Every row gives one point. Each copy is the shape, with its points in the same order, turned, moved and blurred by noise. Is it also mirrored, or only turned?

Shape:
[[-33  -4]
 [ -2  19]
 [-28  25]
 [ 72  -7]
 [ -9 -25]
 [-45  28]
 [ 16 -84]
 [-11   5]]
Copy 1 (8 x 2):
[[-42  -5]
 [ -2  16]
 [-34  18]
 [ 60 -21]
 [-20 -30]
 [-47  26]
 [ -4 -95]
 [-18   2]]
Copy 1 is: only turned
Copy 2, 8 rows:
[[-37 -12]
 [  7 -30]
 [-20 -48]
 [ 63  11]
 [-18  11]
 [-35 -53]
 [ -1  74]
 [ -1 -20]]
Copy 2 is: mirrored
Copy 3, 8 rows:
[[-17   0]
 [ 12  28]
 [-17  30]
 [ 86  13]
 [ 11 -17]
 [-33  31]
 [ 43 -72]
 [  4  14]]
Copy 3 is: only turned

Shape (5 x 2):
[[ 56  42]
 [ 50  13]
 [-42 -55]
 [-20  51]
 [-28  25]]
Copy 1:
[[ 75  20]
 [ 56  18]
 [-61  22]
 [ 17 -41]
 [ -8 -21]]
Copy 1 is: mirrored
Copy 2, 5 rows:
[[ 45  67]
 [ 53  34]
 [-23 -59]
 [-30  57]
 [-20  27]]
Copy 2 is: only turned

Shape:
[[-57 -29 -15]
 [ 21  23  -1]
 [  5 -13 -13]
 [ 22 -10  29]
 [  1 -31   0]
 [ -2 -19  23]
 [-59 -63 -52]]
Copy 1, 7 rows:
[[-31 -13 -42]
 [ 14  36  16]
 [ 19   2 -10]
 [ 16  -5  31]
 [ 11 -22 -13]
 [-14 -18   7]
 [-18 -37 -93]]
Copy 1 is: only turned
Copy 2 (7 x 3):
[[ 37  -6 -52]
 [-23  22  18]
 [-12 -10 -19]
 [-11 -21  21]
 [ -3 -24 -12]
 [ 10 -26  10]
 [ 32 -28 -89]]
Copy 2 is: mirrored
Copy 3 (7 x 3):
[[-34 -49  23]
 [ 26   9 -20]
 [ -2 -18 -25]
 [-14  23 -30]
 [-25 -16 -27]
 [-27   5 -14]
 [-45 -95   2]]
Copy 3 is: mirrored

Shape:
[[-45 -72 -20 -26]
 [ 25  34  43  17]
 [ 18  60  20 -23]
 [  2 -79 -17  55]
 [ 25 -29 -22 -30]
 [ 39  58  55   2]
 [ 24 -60 -19  17]
 [-19 -57 -62  54]]
Copy 1:
[[-73 -35  -3  -7]
 [ 59  10  41   0]
 [ 57  37   5 -19]
 [-53 -37  55  63]
 [-38  36  28 -10]
 [ 78  25  45 -17]
 [-48   1  54  29]
 [-61 -16  15  83]]
Copy 1 is: mirrored
Copy 2, 8 rows:
[[  4 -89 -10 -42]
 [ 18  32  60  14]
 [-36  48  42   0]
 [ 82 -57  -9 -12]
 [ 16  -8  -4 -55]
 [  3  57  75  18]
 [ 63 -32  -6 -38]
 [ 55 -54 -56  10]]
Copy 2 is: only turned
Copy 3:
[[-34 -50 -63 -56]
 [ 42  32  -2  21]
 [  4  51  32   2]
 [ 10 -89 -58  18]
 [  9 -36  17 -36]
 [ 55  58  19  18]
 [ 16 -65 -21  -9]
 [-44 -93 -38  31]]
Copy 3 is: mirrored
Copy 4:
[[-22   5 -85 -31]
 [-15 -28  63  16]
 [-34   9  78  -6]
 [ 45 -15 -64  24]
 [ 14  14 -15 -47]
 [-16 -29  90  13]
 [ 54  -5 -52 -17]
 [ 39  34 -74  32]]
Copy 4 is: only turned

Shape, 12 rows:
[[ 36 -19  37   3 -18 -11]
 [-12 -19  -3  75  -8 -46]
 [ 13 -56 -42 -58 -26 -26]
 [-32   6 -34   8 -29  48]
 [ 36 -24 -42 -13 -21  -1]
 [-15  86   9  60   1 -11]
 [-26  -1  -1  55 -18  16]
 [ -8 -33 -24  10  42 -30]
 [ 48   0  -3  21   3  -8]
 [  1  32 -52 -14  -1 -19]
 [-31 -59 -37 -25  43 -48]
 [ 38  52 -16  40   8 -38]]
Copy 1 (12 x 6):
[[ 22 -30  25  41 -26  -8]
 [-27  66  -2  69 -13  -5]
 [  9 -53 -52  56  14 -81]
 [ 28  15 -71 -13   5   0]
 [ 40 -16 -26  45  27 -45]
 [  4  82  28 -32  -1  -4]
 [  3  44 -30  18 -16  18]
 [-40  -6 -12  45  40 -13]
 [ 30   1  26  41  11 -11]
 [ 10  16 -20   4  47 -54]
 [-63 -34 -33  58  44 -41]
 [ 19  51  48  17  29 -29]]
Copy 1 is: only turned
Copy 2, 12 rows:
[[-30  -7  -2  34  23 -40]
 [ 30  19  -7  95 -10 -23]
 [ 29  22 -35 -49   8 -51]
 [-14  32  -1  -3 -59  25]
 [ 16  12 -48  -5  11   1]
 [-34  69  36  80   5  34]
 [ -2  17  10  55 -42   1]
 [ 60  11  -1  21  19  -1]
 [-12  -1 -19  41  34   7]
 [  8  62 -18   7  21  22]
 [ 94  12  19 -15  15 -22]
 [ -6  50 -15  69  50  19]]
Copy 2 is: mirrored

Shape:
[[ 11  35   2   3 -28  -1]
 [ 29  -3 -27  26  -7  14]
 [ 10  29 -18   6  23 -41]
 [ 11  36  -7 -28  -1  80]
 [ 48  -7  -3 -35   3   7]
 [ 42  24 -14 -28 -65   2]
 [ 70 -41  13 -30   4 -36]
 [ 27  17  -6  69   7  37]
 [ 17 -38  -9 -27  24 -21]
 [ 39  13 -27  13  24 -39]
 [ 24  36   1  77 -18 -17]]
Copy 1, 11 rows:
[[  9  14  12 -15 -30 -18]
 [ 25   4 -17  33 -27 -14]
 [ 16  56  12   8  13   0]
 [ 26 -64  20 -29   1 -34]
 [ 38 -15  -4  -5 -12  31]
 [ 37   9  -8 -54 -63  -7]
 [ 30  16 -19  10 -17  88]
 [  3 -19  22  67 -39 -34]
 [ 13   5 -26  12  27  51]
 [ 38  43   3  29   2   7]
 [ -1  38  24  52 -62 -24]]
Copy 1 is: mirrored
Copy 2:
[[ 34 -24  -3   9 -22  -4]
 [  7  18 -25  28 -26  24]
 [ 35  15   1  39   9 -31]
 [ 46   8  -8 -45  -1  59]
 [ 15  38  28 -15 -37  17]
 [ 32  -8  -8 -29 -81  -4]
 [-14  52  48  18 -59 -10]
 [ 29   0 -33  55  -8  56]
 [-30  44  22   6   1  -7]
 [ 23  38  -4  49 -11 -21]
 [ 35 -27 -22  79 -27  14]]
Copy 2 is: mirrored
Copy 3:
[[ -1  24  13  36 -28   0]
 [ 25 -12 -29  33 -12  -3]
 [-21 -13   5  28 -11 -46]
 [ 35  47   3  32  45  37]
 [ 51  -9  15  -8   7 -16]
 [ 33  36   7   7 -51   4]
 [ 49 -52  24 -25 -22 -29]
 [ 15 -26 -21  92   0  24]
 [  2 -42   5 -24  10 -18]
 [ 15 -26  -6  32 -10 -54]
 [-12 -32  -3  95 -37  -8]]
Copy 3 is: only turned
